Rows are points. Examples show where two turns around zero, p and q, send a point. Where does a point land after both, in the order given? Backwards means that the second turn is done in reverse. Each puzzle has new turns, and all numbers are rounded.

Turn p:
[-16  -9] -> [ 10 -15]
[  0 -42] -> [42  3]
[16 50] -> [-51  12]
Turn q:
[-37  -5] -> [-16 -34]
[  8 -52] -> [ 48 -21]
[26 40] -> [-20  43]
[ -8 -17] -> [ 10 -16]
[11 35] -> [-24  28]
Where do these land?
p, then q: [ 6 11] -> [-10  -7]
q, then p: [-34 -25] -> [42  6]
p, then q: [59  4] -> [-54  24]
q, then p: [17 -4] -> [-13  11]
q, then p: [-47  14] -> [ 35 -34]

Turn p:
[ -7   2 -43  23] -> [-41  24  -3  12]
[24 10 45  5] -> [ 36 -17 -31 -14]
[  3   5  13 -24] -> [ 11 -20  11 -11]
[-27 -34 -24  -4] -> [-8 21 34 28]
[-35   7  -5  10] -> [ -5  31  15 -14]
[42  9 14 -9] -> [  7 -37 -26  -1]
Turn q:
[ 18 -10 -11  19] -> [ 24 -12  14  -1]
[16 -4 21 11] -> [ -7 -18  19  10]
[ 3 19 23 10] -> [-21   2  23   2]
[ 16   9 -21  -3] -> [ 12  -4   1 -25]
[24 -4 17 -9] -> [-12 -28   4  -2]
[-76 -11 -30 -27] -> [  6  60 -60  17]
Where do these land?
q, then p: [-34 -25  27 -19] -> [-29  44  -8   4]
p, then q: [-22 -15  12  44] -> [ -4  14  29 -42]
q, then p: [ 22 -16 -10  -8] -> [  0 -12   4  27]
p, then q: [28 25 -3  1] -> [ 21   6 -31   3]
q, then p: [  6  32 -25 -18] -> [ -8 -28  29 -17]
